Every row gives one point. Each copy is the shape, with its points in the same order, stretched, turned, moved and blurred by noise. Say if it was mirrored as well.
(in the rows, 128 means zero)

Shape (6 x 3):
[[155 133 135]
 [129 118 162]
 [126 163  33]
 [137 161 149]
 [130 132 165]
 [154 140 124]]
Copy 1:
[[157 151 102]
 [120 145 105]
 [182  63 142]
 [135 135  75]
 [118 149  91]
 [168 142  99]]
Copy 1 is: only turned
Copy 2 (6 x 3):
[[140 142 135]
 [106 139 151]
 [201 122  60]
 [117 170 124]
 [ 93 146 140]
 [147 143 130]]
Copy 2 is: only turned
Copy 3:
[[161 127 133]
 [151 101 115]
 [ 98 181 190]
 [159 102 155]
 [156  93 126]
 [153 129 141]]
Copy 3 is: only turned

Shape:
[[143 116 136  93]
 [105 115 178  90]
 [143 147 127 112]
 [114 134  81 141]
 [112 176  83 193]
 [116 151 125  93]
 [108 147 135 112]
 [104 137 142  95]
 [157 135  90 132]]
Copy 1:
[[160 119 100 113]
 [157  82 106 140]
 [121 113 110 103]
 [118 149 136 117]
 [ 66 128 173 106]
 [120 120 102 125]
 [115 105 117 125]
 [128 106 108 136]
 [133 146 124  91]]
Copy 1 is: only turned
Copy 2, 9 rows:
[[101 137 147 119]
 [ 99 125 142  60]
 [120 112 160 139]
 [172 116 128 163]
 [195  49 127 182]
 [133 132 171 112]
 [136 111 153 108]
 [127 127 158  94]
 [136 117 139 178]]
Copy 2 is: mirrored
Copy 3:
[[156 151 162 136]
 [197 116 121 114]
 [110 124 157 165]
 [ 89 161 104 184]
 [  7 109  76 177]
 [138 128 137 180]
 [130 123 110 162]
 [163 126 117 157]
 [ 78 163 165 174]]
Copy 3 is: mirrored

Shape:
[[119 154 137 114 152 117]
 [113 144 130 111 118 145]
 [139 153 138 106 122 127]
 [157 137 117 124 143 151]
 [118  96 115 125 140  87]
 [115 152 151  90 169 148]
 [124 148 167  97 136 154]
 [189  43 131 127 143  87]
 [117 148 132  95 182 150]
 [111 116 111 139 142 151]
 [113 127 145 181 114  88]
 [126 103 113 184 110 136]]
Copy 1, 12 rows:
[[163 168 155 148 129 140]
 [114 160 119 128 113 140]
 [150 165 137 112 112 133]
 [145 137 126 112 152 163]
 [151 103 156 157 166  89]
 [127 187 175 144 155 161]
 [120 173 165 116 121 152]
 [170  39 196  99 202  82]
 [132 174 162 154 178 171]
 [102 115 121 149 156 152]
 [157  82 166 147  75 103]
 [120  61 115 132 116 133]]
Copy 1 is: only turned
Copy 2:
[[122 136 156 152 143 143]
 [114 123 177 108 139 112]
 [117 151 159 125 142  93]
 [157 137 118 101 147 117]
 [108 107 106 197 146 127]
 [166 119 194 129 145 143]
 [148 127 196 117 116 103]
 [177 106  27 214 117  55]
 [172 105 176 128 159 156]
 [136  91 133 109 135 146]
 [ 63 150 102 169  89 157]
 [103 112  86 111  98 141]]
Copy 2 is: only turned
Copy 3 (12 x 6):
[[101 126 125 109 103 127]
 [128 128 123 101 137 154]
 [112 122 119  89 125 132]
 [ 91  93 138  91 125 137]
 [133 107 121 145 133  81]
 [ 67 152 113  97 111 150]
 [ 93 157 125  83 129 145]
 [113  79 127 135 169  25]
 [ 53 135 113 107 110 147]
 [115 108 148 130 137 143]
 [187 109 180 148 111  95]
 [165  88 181 142 141 126]]
Copy 3 is: mirrored

Shape (14 x 9):
[[142 128 144 149  75 146 127 102 130]
 [152 138 147 140 145 140 109 149  86]
 [ 44 145 138 153 116 151 120 149 118]
 [122 132 129 135 115 145 116  61 153]
 [133 133 135 142 154 115 203 135  88]
 [143 182 107  77 131 154 156 120 130]
 [150 108 137 155 121 155 156 135  92]
 [129 125 131 143 124 119 117 108 142]
 [110 147 104 151 152 130 143  97 134]
 [148 126 120 124 125  74 128 141 113]
 [147 109 136 133  10 154 112 146  99]
 [130 134 101 147 140 146 142 150  91]
 [110 121 128 140 127 155 122 154 150]
 [ 96 143 106  24 155 126 115 111  98]]
Copy 1, 14 rows:
[[174 118 160 137  92 134 138 119  94]
 [112 206 139  93  80 131 170 117 123]
 [135 117 189  93 120 145 213 161 164]
 [170  79 121 108  89 126  89 123 150]
 [ 56 127 127 122 125 141 165  58  92]
 [157 129  57 154 136 174 136 121 142]
 [126 165 150 123 106 106 175  58  87]
 [126 122 145 121  94 132 102 128 142]
 [104 101 112 117  89 110 117 116 165]
 [ 67 160 142 137 120 142 103 141 107]
 [210 169 198 160 133 134 189 138  36]
 [110 179 127 124 105  95 177  96 125]
 [155 152 154 139 112 136 148 110 164]
 [122 140  57  75 206 178 120 149 161]]
Copy 1 is: mirrored
Copy 2:
[[103 131 105 127 125 186 152 113 138]
 [174 111 106 146 141 141 119 105 146]
 [167  75 123 111  49 143 105 171 110]
 [108 156 119 161  97 152 143 113 114]
 [102  88  88 167 159 100 113 155 162]
 [135 113 139 149 150  69 170 141 115]
 [114  85 106 157 138 157 137 109 160]
 [116 149 113 133 111 138 117 110 135]
 [116 141 111 162 100 101 130 143 143]
 [120 142  95  97 148 106 117 112 143]
 [112  93  97  59 128 213 183  92 140]
 [143  91 115 148 115 106 153 126 156]
 [130 104 162 127 102 142 115 126 132]
 [176  79 119 123 126  34 136 100  63]]
Copy 2 is: mirrored

Shape:
[[144 125  90 141 147 148 138 120 148 119 143]
 [111  85 125  89 122 138 158 156 129 147   7]
 [111 144 113 100 163  75 151 143  98 146  92]
 [155  85 135  97 169 135 134 167 133 124  39]
 [ 95 115 140 152 154 129 100 141 131 131 114]
 [134 174 142 135 151 121 123 130 116 119  85]
 [109 158 117 109 122 150 117 135 118  95 144]
 [151 145  87 132 105  90 109 119 155 101 123]
 [133 147 151 115 128 125 128 107 150 118 168]
 [121 139 121 114 125 107 106 118 153  71 172]
 [138 125 123 137 121 113 125  77 120  83 141]
 [136 168 133 143 123 103 120 112 164 104 171]
 [111 120 142 123 123 131 151 137 143 125  80]
 [160 133 128 134 104 114 103 130 117 128 156]
 [144 129 122 153 111 111 150 145 134  76 152]]
Copy 1:
[[117 119 104 102 133 132 157 121 146 120 174]
 [173  99 184 148  60 116 158 124 164 143  86]
 [135 140  94 130  68 115 146 155 120 147  86]
 [151 142 183 114  92  95 174 114 140 114 102]
 [141 121 119 126 142 123 125 132 102 123 124]
 [156 161  97 129 133 127 140 105 134 134  94]
 [131 140 105  90 138 155 134  99 121 169 145]
 [121 160 105 102 112 142  98 142 167 117 164]
 [ 81 128 103  91 168 137 123 104 139 132 124]
 [ 80 160 110  69 147 165 109 122 128 127 154]
 [ 82 149 100 109 131 160 113  93 127 115 142]
 [ 92 152  85  97 174 151 108 127 147 121 141]
 [134 116 143 136 126 140 140 118 149 139 102]
 [105 151 104 113 144 107 100 113 136 146 155]
 [ 76 171 117 118 156 154 136 135 143 148 161]]
Copy 1 is: only turned
Copy 2, 15 rows:
[[120 124 156 133 108 147 132  96 148 123 140]
 [ 75 101  96 112 160  91  22 174 143 115  68]
 [110 125  83 155 185 134 117  98 141 119  60]
 [ 32 128 121 104 156 114  86 148 129 137  94]
 [100  91 122 148 130 156 163 157 141 123 117]
 [ 86 108  95 143 130 131 139 111 117 167  98]
 [108 124  80 134 119 105 131 105 149 121 162]
 [127 106 170 154 136  88 154  92 115 117 153]
 [146 133 117 111 134 137 157 110 100 139 167]
 [122 120 129 120 124 103 185  94 109  94 184]
 [138 152 140 131 101 112 156 114  98 106 135]
 [148 103 142 129 128 127 191  84  99 139 169]
 [115  98 108 113 128 113  93 140 129 126 103]
 [147 155 144 141 150 103 172 126 127 148 165]
 [140 129 138 103 110  80 179  91 143 121 133]]
Copy 2 is: only turned
Copy 3 (15 x 11):
[[ 85 103 128 109 145 127 151  86 125 147  89]
 [142  86 165 195 136 156 190 194  91  76 110]
 [156 126 146 110 173 143 176 147  94  79 170]
 [113  77 105 166 158 181 163 162 103  68 124]
 [107  97 142 108 104 172 102 136 124 126 163]
 [128 113 124 126 178 173 123 160 130 146 154]
 [144 139 139 100 123 158 127 134 115 146  81]
 [ 81 136 148 125 180 112 120 124 104 150 105]
 [133 139 145 106 153 128 104  83 148 131 109]
 [120 143 137  92 137 138  84  84  95 141  95]
 [142 109 108 120 152 102  96 111 120 155 113]
 [ 96 152 145  99 166 130  87  72 134 159 128]
 [132 117 153 160 132 154 138 134 108 117 124]
 [108 160 112 117 146 104 117 126 162 122 124]
 [108 170  93 134 128 129 123  75  98 139 118]]
Copy 3 is: only turned
Copy 4, 15 rows:
[[142 115 115 114 123 133 118 118 102 161 146]
 [ 46 144 109  96 191 119 146  35  98  59 162]
 [ 83 141 105 152 122  85 162 118 149 119 121]
 [ 85 145 123  71 198 115 132  94 118  85 173]
 [111 129 127 102 119 113 107 122 145 123 112]
 [138 124 102 155 126 111 128 129 133  87 144]
 [143  93 122 171 145 118 104 143 132 135 120]
 [151 124 160 146 120 115 140 114  78 152 154]
 [136 145 140 171 132 159  99 168 163 172 123]
 [167 120 160 167 139 127 102 159 133 189 114]
 [153 113 152 156 117 143 121 104 148 167 159]
 [171 145 141 175 113 144 112 159 133 176 116]
 [105 135 115 126 161 134 127  86 129  97 128]
 [139 113 153 135 102 147 137 173 124 159 128]
 [169 102 138 147 142 138 153 129 128 156 122]]
Copy 4 is: mirrored

Shape (15 x 12):
[[ 84 139  82 143  97 173  70 145 132 135 141 123]
 [129 134 127 149 126 100 122 146  81 133 135  84]
 [194 178  91 192 114 158 120 122  84 150 145 133]
 [124 119 147  80  86 161  96 124 141 112  99  90]
 [102 129 135 117 119 160  87 110  83 119 132 120]
 [110 107 137 113  93  79  75 121 104 124  97 159]
 [144 144 115 148 120 105 112 130 123  99  90 155]
 [109  78 119 138  99 142 121  88 135 132  99 151]
 [156 113 120 128 137 105 111  68 142 128 132 115]
 [129 104 108 102  64 148 100 116 111 123 134 126]
 [139 179  95 147 125 110 157 115  75 172 139 130]
 [162 135 152 127 152 131  90 164 125 171 140 101]
 [109 140 157 156  72 101 162  94 149 101 136 173]
 [ 76 100 128  73 125 122 116 162 172 120 161 126]
 [124 164 129 128 144  91 111 139 158 154 135  82]]
Copy 1 (15 x 12):
[[ 71 108 134 118 155 139 149 168  62 159 181 103]
 [ 89 126 124 127 107 167 163 163 142  89 131 117]
 [ 91 199 111  84 113 146 207 174 125 163 124  74]
 [114 104  97 101 147 174  94 115  66 129 152 144]
 [ 89 135 146 114 140 174 136 118  91 123 153 114]
 [121 155 116 173 104 158  91 125  90  96 171 111]
 [117 183 107 146 130 137  97 147 121 127 136  97]
 [135 103 115 139 118 156  99 118 112 173 171 100]
 [173 143 151 119 119 176  99 154 120 141 133 114]
 [100 144 107 109 113 177 122 131  76 151 192 132]
 [ 86 154 145 102  71 131 173 172 131 137 115  97]
 [134 110 112  94 146 130 199 146 104  91 140 127]
 [123 162 112 202 111 162 101 133 134 186 125 146]
 [115  82 146 131 156 127 105 141 100 127 195 193]
 [129  90 136 123 124 133 139 185 106 100 112 128]]
Copy 1 is: only turned
Copy 2, 15 rows:
[[177 173 110 145 162 144 123 144  99 152 130 101]
 [146 126 192  94 114  84 129  90 108 140 124  87]
 [151 173 188  82  97 115 132 141  33  96  84 145]
 [166 136 162 156 175 165 105 134 180 169  81 109]
 [151 153 169 136 173 136 113  91 101 142  92  87]
 [118 183 163 173 120 108 143 109 167 126 100  76]
 [123 163 158 141 130 121 187 151 128 101 118 112]
 [147 173 100 119 155 127 129 150 166  95  88 115]
 [102 120 147 100 132  94 105 136 127 127  91 115]
 [160 172 149 155 158 125  85 129 158 138  96 133]
 [129 140 178  96  86 119  97 103  57  71 134 131]
 [136 126 158 135  75 130 121  70  94 186  80 114]
 [ 71 201 153  59 141 155 144 127 165 103 152 136]
 [121 123  85 171 150 146 105  77 171 189 173 136]
 [113 104 161 101  95 129 113 113 115 167 141  97]]
Copy 2 is: only turned
Copy 3:
[[158 110 189 122 118 142  86  76 101 223 149 158]
 [135 158 115 110 123 150 136 120  99 136 142 205]
 [ 89 121 145  93  72 185 153 134 135 190 119 177]
 [149 160 140 125 171  46 106 136  92 168 157 123]
 [184 117 125  92 127 106  86 113  97 205 140 164]
 [156  99 128 129 159  79 106 119 101 155  60 173]
 [141 103 151 131 138 133 143 169 129 151  78 153]
 [110  84 132 134 169 107  72 120 138 165  97 101]
 [124  87 122 107 154 101 123 139 145 130 123 116]
 [118 114 125 127 168  84  95 112 122 194 119 164]
 [124 149 107  89 115 213 160 102 110 169 105 176]
 [138 135 118 120  86 113 172 118  73 148 146 135]
 [126 160 153 137 148 119  80 116 184 106  55 136]
 [180 129 134 167 165 108 129 100 121 143 135 124]
 [156 170 159 111 131 139 167  97  96 108 152 136]]
Copy 3 is: mirrored

Shape, 18 rows:
[[101 152 101 132 138 120  94 164 119 143 116 140]
 [119 129 103 133 139 126 144 156 137 135 175 127]
 [109 146  94 138 127 100 120 145 126 120 108  30]
 [102 129 107 129 123 198  99 154  95 151 108 148]
 [122 141 131 143 137  97 164 142 123 143 105 114]
 [128 153 141 102 162 139 106 150 138 140 132 148]
 [116 121 113 126 125 157 121 166 120 108 125 133]
 [147 136 143 133 132 170 142 123 112 139 118 145]
 [142 151 210 128 129  99 162 119 103 128 165 112]
 [111 141 107  81 124 113  96 147 118 153 108  66]
 [143 150 112 136 123  97 160 122  96 146 110 144]
 [121 144 105 124 171  98 134 129 132  39 125 117]
 [177 148 113 137 141 112 104 154 116 145 128 143]
 [121 134 101 128 188 116  96 140  82 148 121 131]
 [119 129 101 132 122 110  98  53  82 150 108 137]
 [110 121 100 116 133 191 177 157 114 141 115 130]
 [122  50 239 111 127 117 100  53 126 114 130 109]
 [108 134 128 136 136 195 128 134 139 155 115 129]]
Copy 1 (18 x 12):
[[166 122 159 117 140 163 150 101 144 121  98 116]
 [104 104 135 141 108 147 144  98 129 143 118 105]
 [143  75 173  45  67 153 154 121 137 153 124 141]
 [164 132 170 138 126 134  83 100 189 110 121  91]
 [119 151 131 102  77 157 175  84 120 123 127 158]
 [162 151 123 140 162 108 160 135 131 135  87 120]
 [160 103 135 135 122 136 101  97 153 127 136 115]
 [147 163 123 149 106 109 116 120 152 125 118 144]
 [136 142  85 142  79 125 172 169 105 110 111 178]
 [153 115 126  53 106 156 137 150 138 121 102 103]
 [125 176 115 125  70 180 163 104 128 132 121 161]
 [197  91  80 100 134 158 145 123 171 168 127 202]
 [171 165 140 162 115 137 146 112  95 168  76 132]
 [166 141 130 122 106 165 144 102 161 138  45 114]
 [142 154 126  86  81 220  89 179 180 101  77 159]
 [ 98 139 133 131  82 116 118  59 189 130 162 108]
 [120 103  72  92 119 129  32 249  97  25  64 176]
 [121 135 173 128 125  96 108 106 170 121 128 114]]
Copy 1 is: only turned
Copy 2, 18 rows:
[[126  93 120 125 120 104 125  99 149 174 169 135]
 [130 113 126 100 132 106 120 138 149 175 149 110]
 [204 110  82 149 149 122 101 117 123 121 160  91]
 [128  79 147 158  81  81 112 116 139 144 178 110]
 [118 114 102 123 145 122  96 113 138 118 142 114]
 [112  88 141 125 128 107 120 135 126 171 135 148]
 [135 122 137 135 113  94 111 131 130 151 175 117]
 [ 92  99 146 140 121 107 133 136 133 127 148 117]
 [102  98 122  79 136 153 125 173 138 102 119 159]
 [185  92  79 168 104 101 101 130 114 132 137 119]
 [ 91 108 100 124 139 129 136 119 158 137 136 122]
 [149 158 135 130 168 149 128 126 130 166 167 142]
 [ 89  86 108 106 146 116 165 131 132 185 161 137]
 [128  78 126 134 114 143 140 104 132 180 158 127]
 [125 104 119 142 107 128 190 103 153 127 118 131]
 [127 120 136 173 103  89  81 139 139 130 158  75]
 [139 150 149  93  74 145 146 146  79  38  78 154]
 [134  90 155 156 109  77  99 125 127 120 149 100]]
Copy 2 is: mirrored
Copy 3, 18 rows:
[[100 128 115  67 124 114 106 134 114  87 127 150]
 [100 144 125 103 160 119 113 125 155 144 162  94]
 [119 162  38  74 123 110 101 171 160 135 121 125]
 [ 96 114 149  19 115 143 137 102  67 148  63 136]
 [154 123  88 116 143 139  86 129 110 109 130 127]
 [115 150 159  82 154 132 126 139 118 126 134 137]
 [109 108 138  73 125 144 147 116 132 131 103 121]
 [155 139 161  80 130 131 123 110  84 155  97 121]
 [160 156 114 161 151 158 116 161  94 145 199  98]
 [ 92 180  87  84 134 133  94 181 126 133  94 112]
 [158 146  93 126 144 108  72 123  72  86 117 109]
 [129 103  78 114 169  65 177 145 173 115 156 127]
 [140 199 131  96 111 114  97 116 112  74 135 143]
 [ 84 167  56  84 135  78 115 119  96  96 116 176]
 [129 161  86 109 103  43 102 139  62 130  97 140]
 [121  98 135  58 168 155 118  98  97 176  62  87]
 [142 117 132 192  98 148 179 165 141 212 143 146]
 [132 117 169  37 129 138 125 119 105 190  91 136]]
Copy 3 is: only turned
Copy 4:
[[131 150  91 101 162 110 116 125 111 102 120 106]
 [ 77 139  72 141 117 129 103  98 151 104  96 108]
 [160 144 125  70 103  99 129  75 129 166  84 112]
 [122 119  93  79 115 143 131 169  39  72  93 107]
 [162 103 110 141 117 109 109 141 150 138 124 115]
 [102 136  91 144 155 115 182 145 123  87 137 116]
 [ 97 106 113  97 138 134 129 120 109  91  94 126]
 [142 104 116 134  95 149 153 172 101  73 117 129]
 [101 121 154 168  88 100 137 155 164 106 169 176]
 [130 131 100  99 124 108 156  99  86 162 110 144]
 [176 109  96 138 122 151  97 151 141 115 138 148]
 [ 92 145 121  99 185 153 154 104 196 127 111 131]
 [158 128 106 125 133 144 153  91 135  85 151 123]
 [125 155  76  90 139 158 143 132 103 140 154  83]
 [167 169 113 120 113 189  89 164  84 132 130 143]
 [116  74  62 116  93 148 129 171  86 102  67 111]
 [ 61 105 224 196  86 129 157 156  96 163 149 157]
 [129 121  98 126  96 119 148 175  71  80  78  85]]
Copy 4 is: mirrored

Shape (17 x 12):
[[130 136 108  81 120 150  90 138 127 172 150 120]
 [154 139 183 157 155 148  98 203 103  93 148 153]
 [152  96 149 112  88  97 138 160 153 121 125 162]
 [138 133 131 110 139 162 142 149 125 113 152 107]
 [157 137 165 127 140 146  99 145 164  77 106 122]
 [184 161  89 107 113 116 135 166 179 126 130 115]
 [145 134 135 169 133 162 149 110 146 147 120 138]
 [111 125 185 123 117 140 150 178  86 131  95 119]
 [113 130 141 140 129 100  94 178 132 171 111 111]
 [157 136 103 116 127 122 133 129 125 111 124  94]
 [136 135 158 120 166 151 124 129 141 136 155  86]
 [122 155 153 145 163 136 184 169 126 172 103 116]
 [132 153 130  74 150 155 112 113 103 140 125 131]
 [140 181  76  72 114 170  95 179 136  86 164 156]
 [141  98  70  99 169 166 142 143 134 110 154 130]
 [110  76 140 118 154 164 130 138 146 130 171  98]
 [ 98 179 137 135 142  89 135 159 120 126 131 155]]
Copy 1:
[[131 171 147 172 143 120  98 160 138  99 122 159]
 [ 74  91  91 143 111 145 169 161  89 104 176 129]
 [123 141 124 133 160 165 130 128 135 149 170 170]
 [142 126 153 165 138 152 129 135  92 105 119 113]
 [107 105 135 135 106 118 125 141 109 158 184 149]
 [ 94 128 190 116 148 154 104 142  94  98 138 182]
 [153 167 130 119  82 165 128 160 116 131 117 134]
 [141 159 109 167 101 155 173  95 109 101 164 103]
 [133 154 114 125 107 107 151 143 137  77 176 158]
 [121 125 158 135 124 129 126 114 118 116 116 126]
 [158 138 156 165 126 120 159 146  90 112 120 128]
 [157 174 147 126 115 156 169 123  62  67 125 102]
 [128 162 134 173 129 112 113 120  98 111 107 137]
 [ 83  97 164 161 163 143  37 141  87  83 145 170]
 [128 129 161 140 189 125  87 163  91 114 111  90]
 [182 140 132 173 159 125 134 169 123 118 129 100]
 [136 115 107 113 128 142 120 100  66  71 144 157]]
Copy 1 is: mirrored
Copy 2:
[[111 126 137 136 179 157 158 131  93 179  65 163]
 [106  63  96 150 155 153 206 127 179 187 149  73]
 [ 80 135 106  91  87 136 157 174 122 172 154  88]
 [110  98 146 168 170 125 139 137 144 174 134 116]
 [102  94  79 154 146 132 132 170 163 128 164  59]
 [ 98 184 107 159 138  92 148 156 118 149 116  91]
 [147 108 129 135 119 100 119 115 135 119 119 107]
 [ 80  74 115 168  92 155 121 133 204 205 140 132]
 [104 159 104 141 119 183 158 102 140 150  95 145]
 [ 93 127 119 147 149  96 129 134 128 123 145 123]
 [101 107 156 166 183 154 124 111 160 138 103 107]
 [122 137 154 179  93 143 110  99 215 163  80 136]
 [112  81 136 130 171 132 128 142 158 159  78 164]
 [150 123  94 151 208  97 182 177 106 217 130 145]
 [140 108 172 145 180 124 178 157  95 140 130 139]
 [118  99 180 156 181 182 149 130 104 153 133 114]
 [145 159 106 105 133 125 135 106 192 163 121 165]]
Copy 2 is: only turned
Copy 3:
[[151 164 104 125 119  59 158 157 146 110 106  79]
 [111 131 157 109 221 104  60 165  96  58 166 192]
 [172 124 105 128 181 138 139 152 128 145  72 158]
 [141 161 109 109 138 100 119 175  92 142 149 156]
 [162  90 107 132 187 121  78 163  56 125 160 134]
 [191 140 126 154 154 112 125 181 135 208 101  86]
 [136 109 140 114 110 158 129 142 147 122 152 151]
 [ 93 133 112  65 159 137  85 187  71  94 100 178]
 [134 125 152 136 134 104 112 172 107  85  70 101]
 [137 133 117 157 140 122 133 166  83 185 135 100]
 [152 163 110 123 115 118  95 150  82 103 146 135]
 [123 147 148  67 101 155  73 156 120 120  85 156]
 [121 146  84 102 133  83 115 123 112 126 130  95]
 [153 153 105 130 179  10 127 192 148 189 153 123]
 [170 165 128 108 130  62 169 141  99 172 150 125]
 [173 172 112 107 108  92 150 162  73  95 142 168]
 [109 124 135 138 138 105  71 136 137 149  83 160]]
Copy 3 is: mirrored
